Rows are points. The window is the flat piece filled in between its corners: a triangle in 3 columns, a solid with four corners in 4, and so on. A path goes straight from each point to the next, and from the last back to the first. After which points does the path pass through the window?

Window:
[[-0.45  0.30 -0.60]
 [-0.20 -0.17  0.20]
 [ 0.48  0.34 -0.15]]
Path:
(1): [-0.26 -0.03 -0.99]
(2): [ 0.20  0.17 -1.00]
(3): [-1.05  0.34 -0.30]
(4): [0.19 0.47 0.40]
(5): [-0.21 -0.32 -0.05]
(6): [ 0.04 -0.18 -0.22]
(7): [-0.49  0.21 -0.09]
(8): [-0.72  0.27 -0.35]
Through the window after points: 4, 6

Window (4 x 4):
[[ 0.05 -0.48  0.11  0.57]
 [-0.26 -0.04 -0.45 -0.94]
 [-0.16 -0.23  0.56  0.64]
 [ 0.24  0.08  0.15  0.13]]
Path:
(1): [-0.04 -0.22  0.30 -0.82]
(2): [ 0.19  0.06  0.55 -0.40]
(3): [-0.41 -0.33 -0.21  0.44]
(4): [-0.26  0.20  0.16  0.65]
(5): [ 0.37 -0.71  0.48  0.59]
(6): [ 0.25 -0.68 -0.29 -0.99]
(7): [-0.54  0.34 -0.39 -0.60]
(8): [-0.11 -0.09  0.16  0.47]
Through the window after points: 2, 6, 8

Window (4 x 4):
[[-0.29 -0.49 -0.26  0.61]
 [-0.63 -0.08 -0.14  0.33]
 [-0.27  0.21 -0.57  0.05]
 [ 0.76 -0.02  0.51 -0.45]]
Path:
(1): [0.25 0.43 0.43 0.25]
(2): [-0.85  0.25  0.42  0.89]
(3): [-0.37 -0.29 -0.40  0.06]
(4): [ 0.17 -0.44  0.54 -0.78]
(5): [ 0.66  0.18  0.18 -0.10]
(6): [-0.16 -0.11 -0.38  0.80]
(7): [-0.45 -0.41  0.40 -0.15]
(8): [ 0.66 -0.65 -0.33 -0.63]
(9): [-0.14  0.31  0.40  0.64]
(10): [-0.30  0.29 -0.28  0.60]
(11): [-0.75 -0.45 -0.07 -0.15]
(12): [-0.17 -0.30 -0.09 -0.01]
Through the window after points: 2, 4, 10, 12

Window, 6 rows:
[[-0.64 -0.17  0.07 -0.59  1.02 -0.24]
 [-0.17 -0.66 -0.19  0.16 -0.58 -0.08]
 [-0.51  0.51 -0.81 -0.15 -0.48  0.32]
 [-0.26  0.03 -0.01  0.17 -0.22 -0.79]
 [ 0.25  0.59  0.54  0.13  0.62  0.03]
 [-0.43  0.42  0.38 -0.32 -0.23  1.01]]
Path:
(1): [-0.44 -0.23  0.25 -0.93  1.01 -0.26]
(2): [-0.66  0.11 -0.21  0.20  0.36 -0.11]
(3): [-0.81  0.06  0.32  0.66  0.00 -0.07]
(4): [-0.01  0.01 -0.14 -0.29 -0.26 -0.52]
(5): [-0.21  0.01  0.15 -0.45  0.12  0.07]
(6): [-0.49  0.19  0.33  0.61 -0.33 -0.21]
(7): [-0.61  0.30 -0.09  0.18 -0.11  0.03]
(8): [-0.10 -0.30 -0.24 -0.52 -0.75 -0.15]
(9): [ 0.57 -0.57  0.57 -0.32 -0.29 -0.93]
(10): [-0.61 -0.30 -0.42  0.23 -0.33  0.21]
(11): [-0.64  0.06  0.16  0.31  0.04  0.42]
(12): [-0.05 -0.30  0.20 -0.28 -0.02 -0.21]
(13): [-0.01  0.51  0.74 -0.86  0.09 -0.23]
(14): [-0.56  0.10 -0.20  0.55  0.06  1.01]
(15): [-0.89 -0.02 -0.33  0.08  0.20  0.69]
(16): [ 0.46  0.39  0.24 -0.45 -0.67 -0.03]
Through the window after points: 1, 3, 9, 13

Window:
[[-0.29 -1.28  0.29 -0.05  0.26 -1.08]
 [-0.27 -0.55  0.41 -0.21  0.97  0.55]
 [-0.27 -0.23  0.52 -0.21 -0.50  0.02]
 [-0.30 -0.19  0.09 -0.14 -0.06 -0.50]
 [-0.25 -0.60 -0.55 -0.41 -0.53  0.43]
 [ 0.73  0.01 -0.34  0.25 -0.46  0.17]]
Path:
(1): [ 0.39 -0.78 -0.21 -0.71  0.41 -0.66]
(2): [-0.52 -0.60  0.30  0.14  0.12  0.25]
(3): [-0.25 -0.51  0.15  0.16 -0.11 -0.31]
(4): [-0.06 -0.52  0.55 -0.57  0.39 -0.63]
(5): [ 0.50 -0.65  0.02 -0.32  0.14 -0.40]
(6): [-0.89 -0.79  0.08  0.22  0.35 -0.25]
(7): [-0.13  0.15 -0.36  0.43 -0.37 -0.09]
(8): [ 0.37 -0.27  0.11 -0.27  0.04  0.49]
(9): [ 0.19 -0.43 -0.33 -0.42 -0.49 -0.28]
(10): [-0.42 -0.54 -0.23 -0.01 -0.15  0.52]
(11): [-0.18 -0.68 -0.18  0.15  0.01 -0.26]
(12): [ 0.70 -0.30  0.34 -0.57  0.11 -0.66]
Through the window after points: 1, 9

Window:
[[-0.63 -0.60 -0.14  0.18  0.21  0.10 -0.92 -0.20]
 [-0.71 -0.33  0.40 -0.52  0.34  0.67 -1.00  0.33]
 [-0.50 -0.20  0.04  0.24 -0.69 -0.42  0.85 -0.50]
 [ 0.06 -0.88  0.11  0.33 -0.47 -0.33  0.53  0.17]
 [ 0.81 -0.23  0.02  0.25  0.29  0.48  0.65 -0.56]
 [-1.09 -0.18 -0.37 -0.03  0.43  0.12 -0.79  0.80]
 [ 0.00 -0.10  0.37  0.97 -0.65 -0.20  0.48 -0.04]
 [-0.43 -0.04 -0.26 -0.37 -0.15 -0.11 -1.09  0.44]]
Path:
(1): [-0.16 -0.78  0.35  0.17  0.09 -0.36  0.37  0.20]
(2): [ 0.37 -0.07  0.25  0.48  0.20 -0.54  0.05  0.29]
(3): [-1.00 -1.01 -0.16  0.10 -1.01  0.52  0.42 -0.26]
(4): [-0.65 -0.04 -0.38 -0.11 -0.79  0.46 -0.21  0.57]
(5): [-0.31 -0.52  0.16 -0.01  0.53 -0.24 -0.66  0.12]
(6): [-0.61 -0.49  0.42  0.19  0.15 -0.33 -0.21  0.19]
(7): [-0.17 -0.49 -0.34 -0.06 -0.10  0.23 -0.22  0.11]
(8): [ 0.08 -0.77 -0.86  0.29 -0.71  0.14  0.14 -0.15]
(9): [-0.54  0.01  0.77  0.53  0.18 -0.42 -0.04  0.01]
(10): [-0.10 -0.70  0.29  0.01  0.10 -0.67  0.24  0.23]
(11): [-0.27 -0.19 -0.18  0.28 -0.59  0.28 -0.38  0.15]
(12): [-0.23 -0.41 -0.22  0.32 -0.34  0.06 -0.05  0.13]
(13): [-0.37 -0.77  0.40  0.35  0.17 -0.20  0.25 -0.16]
(14): [ 0.18 -0.70  0.47 -0.18  0.53 -0.18  0.09 -0.29]
(15): [-0.14 -0.30 -0.20  0.39 -0.59 -0.01  0.27  0.12]
(16): [-0.37 -0.28 -0.44  0.22 -0.37  0.20 -0.29  0.31]
Through the window after points: 2, 4, 10, 14, 16

Window (9 x 9):
[[ 0.31  0.56  0.11 -0.10  0.69  0.24  0.29 -0.25 -0.92]
 [-0.91 -0.31 -0.28 -0.40 -0.11  0.61  0.33  0.10 -0.28]
 [-0.76 -0.69 -0.44  0.12  0.14  0.56  0.88  0.24  0.26]
 [ 0.08  0.04  0.53  0.71 -0.10 -0.13 -0.46  0.04  0.03]
 [ 0.11  0.14  0.05  0.03  0.53 -0.56 -0.15 -0.51 -0.59]
 [ 0.25  0.09 -0.30  0.44  0.54 -0.04 -0.35 -0.30 -1.24]
 [-0.25 -0.23  0.83  0.85  0.42  0.07 -0.61 -0.54 -0.02]
 [-1.26 -0.05 -0.12  0.83 -0.10  0.09  0.47 -0.04 -0.09]
 [ 0.18  0.54 -0.15  0.26  0.87 -0.04 -0.73 -0.24 -0.45]]
Path:
(1): [-0.40 -0.17  0.29 -0.29  0.50 -0.36 -0.44  0.41 -0.49]
(2): [-0.58 -0.41  0.04  0.31  0.71  0.04  0.51  0.27 -0.39]
(3): [-0.31  0.47 -0.39  0.41 -0.38  0.40 -0.40 -0.62  0.18]
(4): [-0.13  0.35 -0.11  0.42 -0.35 -0.02 -0.37 -0.68 -0.34]
(5): [-0.75 -0.64  0.23  0.33  0.67  0.30  0.48  0.29 -0.39]
(6): [-0.78  0.09  0.58 -0.08  0.56 -0.94  0.26  0.36  0.08]
(7): [-0.04 -0.18 -0.10  0.53  0.00  0.44 -0.06 -0.45 -0.48]
(8): [-0.36 -0.29  0.26  0.56  0.17  0.39 -0.10 -0.53  0.01]
(9): [-0.32 -0.03  0.22  0.14  0.66 -0.35  0.09  0.72 -0.41]
(10): [-0.25  0.17 -0.22  0.18  0.57 -0.12  0.05  0.06 -0.62]
(11): [-0.10  0.02 -0.25  0.35 -0.20  1.02  0.36 -0.66 -0.19]
(12): [ 0.24  0.17 -0.17  0.59  0.20  0.34  0.12 -0.76 -0.42]
Through the window after points: 2, 8

Window:
[[ 0.06  1.05 -0.76  0.64  0.35  0.20  0.51 -0.40 -0.02]
 [ 0.34 -0.61 -0.19  0.68 -0.38 -0.29 -0.17  0.63 -0.04]
 [ 0.25  0.95 -0.62 -0.40 -0.81  0.42 -0.02 -0.45  0.22]
 [-0.27  0.34 -0.14 -0.63  0.00 -0.07 -0.26 -0.46 -0.72]
 [ 0.48  0.11  0.19  0.49 -0.78  0.64 -0.21  0.20 -0.15]
 [-0.40  1.40  1.08 -0.60 -0.62 -0.74 -0.66 -0.05  1.02]
 [-0.20 -0.43  0.14  0.00  0.44  0.32 -0.08  0.70  0.24]
 [-1.41  0.83  0.07 -0.67 -0.04  0.17 -0.22  0.32 -0.02]
 [-0.40 -0.13 -0.04  0.08 -0.44  0.42  0.26 -0.25  0.07]]
Path:
(1): [-0.16  0.60  0.08 -0.23 -0.38  0.02  0.33  0.09 -0.06]
(2): [ 0.03  0.40  0.16 -0.21 -0.47 -0.21  0.08  0.41  0.13]
(3): [ 0.09 -0.59 -0.05  0.96 -0.20 -0.29 -0.78  0.19  0.23]
(4): [-0.02  0.16 -0.47  0.40 -0.26  0.28 -0.38 -0.22  0.28]
(5): [ 0.41  0.10  0.16  0.06 -0.51 -0.22  0.32  0.31 -0.15]
(6): [ 0.46  0.55  0.49 -0.29 -0.28  0.03  0.25  0.31 -0.20]
(7): [-0.47  0.59 -0.20 -0.18 -0.24 -0.11 -0.46 -0.17  0.19]
(8): [-0.67  0.29 -0.15 -0.48 -0.03 -0.24 -0.89 -0.10 -0.28]
(9): [-0.57  0.70 -0.11 -0.30 -0.07  0.26  0.35  0.10  0.11]
(10): [-0.04  0.34 -0.48 -0.22 -0.25  0.12  0.81  0.65 -0.41]
(11): [-0.50  0.03  0.19  0.21 -0.02  0.39 -0.40 -0.38  0.41]
(12): [-0.31  0.12 -0.11  0.20 -0.64  0.22 -0.57 -0.44  0.18]
(13): [-0.20  1.12  0.13 -0.60 -0.03  0.46  0.63  0.45 -0.13]
(14): [ 0.22  0.71  0.47 -0.46 -0.40 -0.60  0.05  0.51 -0.02]
(15): [-0.03  0.44 -0.18  0.39 -0.15  0.24 -0.11 -0.28  0.34]
(16): [-0.22  0.53 -0.17  0.40 -0.17  0.70 -0.73 -0.65  0.57]
Through the window after points: 2, 10

Window (11 x 11):
[[-0.09 -0.19  0.29  0.13  0.10 -0.48  0.89  0.45  0.16 -0.06  0.09]
 [ 0.38  0.59 -0.08 -0.19 -0.19 -0.83 -0.86 -0.13  0.14  0.36 -0.02]
 [ 0.25 -0.50 -0.33  0.07 -0.23  0.66  0.21 -0.46  0.28 -0.30 -0.39]
 [-0.35  0.34 -0.10  0.47  0.05  0.11 -0.40 -0.20  0.24  0.09 -0.39]
 [ 0.25  0.46 -0.51  0.33 -0.36  0.18 -0.10  0.17 -0.01  0.38 -0.69]
 [-0.05  0.25 -0.19 -0.39  0.11 -0.39  0.35  0.79 -0.26 -0.63  0.84]
 [ 0.14 -1.20 -0.15  1.41 -0.12  0.12  0.08  0.79 -0.58  0.85  0.59]
 [-0.09  0.32 -0.06  0.41 -0.88  0.37 -0.07 -0.63 -0.01  0.19 -0.20]
 [ 0.99 -0.24  0.45  0.61  0.80  0.12  0.56  0.94 -1.07 -0.65 -0.27]
 [-0.41 -0.31 -0.30  0.02 -0.57  0.06 -0.09 -0.36 -0.21 -0.02 -0.61]
 [-0.13  0.25  0.26 -0.73 -0.50  0.82 -0.32  0.53 -0.25  0.17  0.26]]
Path:
(1): [-0.50 -0.51 -0.24  0.13  0.57 -0.24  1.02 -0.22 -0.70  0.01 -0.34]
(2): [ 0.45 -0.10  0.07  0.65 -0.82  0.51 -0.53  0.58  0.17  0.09  0.22]
(3): [ 0.12 -0.40  0.11  0.35 -0.34 -0.16  0.00  0.43  0.23 -0.21 -0.01]
(4): [-0.02  0.47 -0.31 -0.44 -0.01  0.42 -0.04 -0.03 -0.33  0.03  0.12]
(5): [-0.32 -0.42 -0.49  0.59  0.17  0.18  0.18 -0.57 -0.26  0.60 -0.41]
(6): [ 0.51  0.32  0.44  0.03 -0.54 -0.53  0.31  0.86  0.18 -0.68  0.10]
(7): [ 0.28 -0.54  0.24  0.67 -0.53 -0.40  0.73  0.55  0.70 -0.49 -0.35]
(8): [-0.03  0.14 -0.10 -0.19  0.12  0.18 -0.11  0.25 -0.50  0.13  0.05]
(9): [-0.05 -0.39 -0.90  0.12  0.27  0.42  0.05 -0.04 -0.90  0.47 -0.24]
(10): [-0.27  0.19  0.50  0.09 -1.02 -0.35 -0.04 -0.07  0.62 -0.43 -0.48]
(11): [ 0.16 -0.48  0.11 -0.03 -1.28 -0.05 -0.39  0.07  0.20 -0.44 -0.27]
(12): [ 0.17  0.28 -0.07  0.46  0.28  0.20  0.16 -0.05 -0.31  0.39 -0.15]
Through the window after points: 3, 9

Window:
[[-0.59 -1.08 -0.06 -0.22  0.22  0.20 -0.29  0.00  0.37 -0.77 -0.21]
 [ 0.45  0.04  0.57 -0.59 -0.16 -0.43 -0.34 -0.51  0.31  0.65 -0.33]
 [-0.69 -0.17  0.19  0.56 -0.36 -0.01  0.75 -0.76 -0.07 -0.30  0.15]
 [-0.42 -0.24  0.35 -0.92 -0.16  0.47  0.01  0.20 -0.38  0.02  0.55]
 [-0.42  0.72  0.21  1.17 -0.40 -0.25  0.53 -0.09  0.09 -0.34  0.48]
 [ 0.69  0.32  0.09  0.57 -0.46  0.45  0.02 -0.59  0.66 -0.22  0.26]
 [ 0.21  0.07  0.96 -0.16  0.12  0.40 -0.54 -0.25 -0.29 -0.66  0.13]
 [ 0.57 -0.09 -0.03  0.07  1.06  0.10 -0.52 -0.19 -0.18 -0.73  0.23]
 [ 1.05 -0.54  0.38  0.68  0.39  0.19 -0.14 -0.14  0.14 -0.01 -0.22]
 [ 0.48  0.76  0.41 -0.91 -0.05  0.06 -0.06  0.09 -0.46 -0.12 -0.32]
 [-0.37 -0.13 -0.09 -0.62  0.05  0.65 -0.47  0.07 -0.51  0.66 -0.24]]
Path:
(1): [ 0.60 -0.22 -0.11 -0.44 -0.76 -0.19 -0.70 -0.02 -0.42 -0.06  0.05]
(2): [ 0.21 -0.14 -0.06 -0.06 -0.11  0.00 -0.07 -0.14 -0.42 -0.26  0.25]
(3): [-0.28  0.41  1.35  0.17  0.07  0.53  0.19 -0.28  0.76 -0.44  0.23]
(4): [ 0.05 -0.16  0.30 -0.43  0.21 -0.12  1.43  0.40  0.83  0.43  0.15]
(5): [-0.32 -0.33  0.13  0.94 -0.26  0.35 -1.32 -0.95 -0.79 -1.09 -0.09]
(6): [ 0.46 -0.48 -0.19  0.70  0.01 -0.37 -0.30 -0.26 -0.31 -0.42  0.04]
(7): [-0.46  0.33  0.93 -0.80 -0.05  0.74  0.12 -0.38  0.77  0.35  0.12]
(8): [-0.10 -0.03  0.25 -0.34  0.65  0.54  0.45 -0.84  0.13 -0.32  0.26]
(9): [ 0.69  0.10  0.14  0.07 -0.35 -0.48 -1.15  1.02 -0.69 -0.25 -0.14]
(10): [ 0.38 -0.05 -0.17  0.28 -0.19 -0.23 -0.06 -0.01 -0.15 -0.14  0.19]
(11): [-0.14  0.30  0.61  0.25  0.03  0.29  0.24 -0.27  0.00 -0.15 -0.04]
(12): [ 0.22  0.00  0.47 -0.18  0.25  0.48 -0.13  0.04  0.29 -0.11  0.00]
(13): [ 0.04 -0.38  0.04 -0.32  0.16  0.00 -0.46 -0.10 -0.18 -0.36 -0.02]
(14): [ 0.44 -0.24  0.08  0.13  0.15  0.04 -0.11 -0.15 -0.47 -0.37  0.06]
(15): [ 0.53  0.14  0.80 -0.06  0.32  0.43 -0.25 -0.09  0.59  0.14 -0.17]
(16): [ 0.16  0.00  0.35 -0.10  0.36  0.22 -0.18 -0.20  0.22 -0.08 -0.04]
Through the window after points: 4, 8, 10, 14

Window, 12 rows:
[[-0.66 -0.60  0.82  0.05  0.77 -0.94  0.65 -0.26  0.38 -0.18 -0.92 -0.09]
 [-0.22 -0.06 -0.31 -0.49 -0.29  0.56 -0.13  0.64  0.40 -0.10 -0.18  0.86]
 [ 0.09 -0.10 -0.63 -0.12  0.20 -0.75 -0.06 -0.30 -0.26 -0.76  0.97 -0.04]
 [ 0.25 -0.66 -0.77 -0.10 -0.25 -0.61 -0.22 -0.34 -0.75  0.42 -0.18  0.61]
 [ 0.08  0.57 -0.12 -0.32  0.40  0.27 -0.15 -0.22 -0.68  0.10  0.21 -0.42]
 [ 0.46 -0.23  0.49  0.58  0.56 -0.78 -0.72 -0.80  0.18 -0.45  0.41 -0.32]
 [-0.19 -0.15  0.27  0.37  0.31 -0.67 -1.14  0.76 -0.30  0.37  1.41  0.27]
 [ 0.44  0.78  0.47  0.29 -0.20  0.42  0.27  0.40  0.32  0.00 -0.25 -0.52]
 [-0.41  0.01  0.19  0.10  0.08  0.21  0.30 -0.22  0.62  0.02  0.30  0.09]
 [-0.45  0.34  1.00 -0.23 -0.21 -0.15 -0.39  0.30 -0.47  0.28  0.80  0.70]
 [-0.16 -0.66  0.23  1.20 -0.38 -0.16 -0.36  0.45 -1.28 -0.06 -0.50  0.49]
 [ 0.83 -0.65 -0.68  0.03  0.31  0.62  0.55  0.81 -0.10 -0.24  0.17  0.11]]
Path:
(1): [ 0.62  0.29 -0.03  0.19  0.95 -0.68  0.33  0.01 -0.32 -0.35 -0.32  0.51]
(2): [-0.09  0.82 -0.15  0.91  0.36 -0.22  0.11 -0.03 -0.07 -0.28  0.30  0.51]
(3): [ 0.27 -0.96  0.67 -0.66 -0.06 -0.20 -0.57 -0.21 -0.01  0.05  0.28 -0.66]
(4): [ 0.00 -1.10 -0.13 -0.68 -0.74  0.12 -0.45 -0.10  0.02 -0.28  0.22 -0.14]
(5): [-0.04  0.42  0.13  0.44  0.26 -0.05  0.18  0.50 -0.44  0.16  0.10  0.43]
(6): [-0.12  0.14  0.06  0.40  0.50 -0.49 -0.03 -0.01 -0.25 -0.20  0.37  0.09]
(7): [ 0.12 -0.30  0.18 -0.05 -0.17  0.08 -0.46  0.16 -0.35  0.32  0.41 -0.07]
(8): [-0.23 -0.33  0.08 -0.93 -0.55  0.09 -0.02  0.56 -0.22  0.26  0.51 -0.42]
(9): [-0.08  0.18  0.52  0.57  0.33 -0.19 -0.20 -0.10 -0.08 -0.10  0.23  0.64]
(10): [ 0.37  0.18 -0.34  0.05  0.72 -0.69 -0.02 -0.04  0.18 -0.63  0.10  0.45]
(11): [-0.14 -0.56  0.17  0.32 -0.18  0.07 -0.30 -0.23 -0.12  0.11  0.64 -0.54]
(12): [ 0.02 -0.33 -0.21 -0.16 -0.36 -0.34 -0.42 -0.41 -0.13  0.08 -0.01 -0.43]
(13): [ 0.26 -0.38 -0.51  0.21  0.34 -0.60  0.04  0.02 -0.67 -0.06  0.32  1.02]
(14): [ 0.26  0.36 -0.13  0.03  0.33 -0.13  0.06 -0.03 -0.08 -0.29  0.40  0.50]
(15): [-0.32 -0.33  0.25 -0.05 -0.22  0.07 -0.22  0.66 -0.37  0.37  0.15 -0.15]
(16): [-0.79 -0.50  0.71  0.03 -0.17 -0.15  0.11 -0.04  0.53  0.02 -0.22 -0.46]
Through the window after points: 2, 8, 12, 16

Window (12 x 12):
[[-0.21  0.58  0.25  0.03  0.21 -0.37  0.54  0.22 -0.60  0.49 -0.84  0.01]
 [ 0.13 -0.18 -0.59  0.42 -0.48  0.67 -0.20  0.14  0.23 -0.21  0.96  0.56]
 [-0.70  0.88  0.15  0.89  0.71 -0.16  0.83 -0.11  0.25  0.38 -0.67  0.29]
 [ 0.75  0.23 -0.22 -0.40 -0.16  0.05  0.05 -0.53  0.43 -0.14  0.60  0.12]
 [-0.04  0.23  0.11  0.20 -0.30 -0.71 -0.15 -0.30 -0.15 -0.52  0.40  0.64]
 [-0.16 -0.58 -0.01 -0.04  0.11 -0.68 -0.02  0.90  0.72  0.28 -0.03 -1.12]
 [ 0.21  0.37 -0.35  0.28 -0.48  0.58  0.69 -0.42  0.08 -0.89  0.29 -0.11]
 [-1.11  0.65  0.58 -0.06  1.00 -0.40  0.41  0.18 -0.37  0.41 -0.44 -0.54]
 [ 0.38 -0.23 -0.22 -0.18  0.06  0.12  0.46  0.35  0.31 -0.71  0.60  0.57]
 [ 0.31  0.03  0.27  0.18 -0.42 -0.14  0.65 -0.03  0.06  0.01  0.94  0.15]
 [ 0.56  0.49 -0.43  0.44  0.08 -0.01  0.14  0.45  0.11 -0.41  0.76 -0.13]
 [ 0.06 -0.96  0.22  0.41  0.82 -0.66 -0.13  0.41 -0.06  0.34  0.00 -0.78]]
Path:
(1): [-0.14  0.17  0.43  0.10  0.35 -0.08  0.11  0.22  0.10  0.02  0.07 -0.22]
(2): [-0.11  0.70  0.38  0.26  0.36 -0.02 -0.18  0.23 -0.09 -0.03  0.11  0.07]
(3): [-0.31 -0.54 -0.56  0.10 -0.08 -0.57  1.07 -0.30  0.09  0.29  0.16 -0.59]
(4): [-0.10  0.50 -1.14 -0.40 -0.19 -0.17  0.58 -0.88 -0.05 -0.49  0.28 -0.53]
(5): [ 0.17  0.07  0.58  0.51  0.15 -0.04  0.04  0.59  0.07 -0.05  0.05  0.56]
(6): [ 0.18  0.05  0.39  0.12 -0.05 -0.14 -0.05  0.05  0.34 -0.04  0.21 -0.05]
(7): [-0.29  0.12 -0.88  0.28  0.56 -0.29  0.57  0.18 -0.23 -0.34  0.65 -0.12]
(8): [ 0.12  0.41 -1.05  0.23 -0.06 -0.31  0.48  0.08  0.11  0.11  0.08 -0.11]
(9): [ 0.02 -0.02  1.33  0.14  0.40 -0.15  0.14  0.11 -0.06 -0.51  0.28 -0.05]
(10): [ 0.23 -0.31  0.58  0.51  0.12  0.86  0.19  0.60  0.79 -0.46  0.17 -0.36]
(11): [ 0.28 -0.06 -0.55  0.07 -0.07 -0.60  0.21 -0.19 -0.26 -0.09  0.42  0.20]
(12): [-0.17 -0.26 -1.08 -0.09  0.34 -0.56  0.94  0.37 -0.07 -0.41  0.41  0.24]
Through the window after points: 12
